Each row is a point. To make a cloud, some directions were put in groups of two or more. Within a group, all points are equally far from the middle, so they leave a hole (a ring in 2 directions, a hollow ball in 3). The other directions are filled evenly. Then the cloud was stretched, turned, moved and blurred a little. How many holes are there, and how many directions does each take, smallest first?

Cloud:
[[-21  40]
 [-11 -49]
 [-37 -17]
 [-29  32]
 [ 68 -11]
 [ 35  49]
 [ 53  37]
 [-11  47]
 [-14  45]
 [-25 -38]
 [-39   4]
 [ -8 -50]
 [-40  -2]
 [ 60 -32]
 [ 61 -30]]
Holes: 1 (2)

Cloud (14 x 2):
[[  9  48]
 [ -4 -56]
 [ 25  -8]
 [ 73  13]
 [ 21 -22]
 [-39  50]
 [ 17 -51]
 [ 58  28]
 [ 18 -67]
 [-44   0]
 [ 25 -45]
 [ 38  17]
 [ 33  20]
 [ 15 -53]]
Holes: 0

Cloud:
[[-63 -11 -13]
 [ 13 -55  73]
 [ 42  24 -18]
 [ 15  38  65]
 [ -8  51  -8]
 [-24 -54 -44]
 [ 59 -23  -4]
 [ 61  20  11]
 [ 48 -30 -19]
 [ -1  50 -17]
 [ 23 -51 -21]
 [ 12 -32 -70]
 [ 44   9 -29]
 [ 20 -56  -8]
 [ 26  35 -30]
 [ 31 -46 -20]
 [ 35   0 -50]
 [ -5 -57  -5]
 [ 68  25  35]]
Holes: 1 (2)

Cloud:
[[  9  -8  34 -44]
 [ 16  60   1  13]
 [  1  15  47  55]
 [-18  22 -62  -6]
 [ 15  41  20   3]
 [-24 -33  67 -27]
 [-40  86  79  27]
 [-24  23 -11  27]
 [-22  27   4  29]
 [ 55  38 -12  12]
 [ 22 -52  59  17]
 [-17  52  64  59]
 [-54  58   9 -32]
 [ 63 -24  27   4]
 [-27  40  33 -22]
 [ 22  13 -31 -57]
 [-32  29 -22 -53]
 [-13  -1  39 -11]
 [ 10 -24  84  -5]
 [ 30  54 -41  -6]
 [-67  42 -31 -31]
 [ 34  52 -20  -5]
 [ -8   6  45 -12]
 [ 14   1  67  62]
 [  4  29  91 -11]
 [-23   5 -12  19]
 [-74  -3  39  28]]
Holes: 0
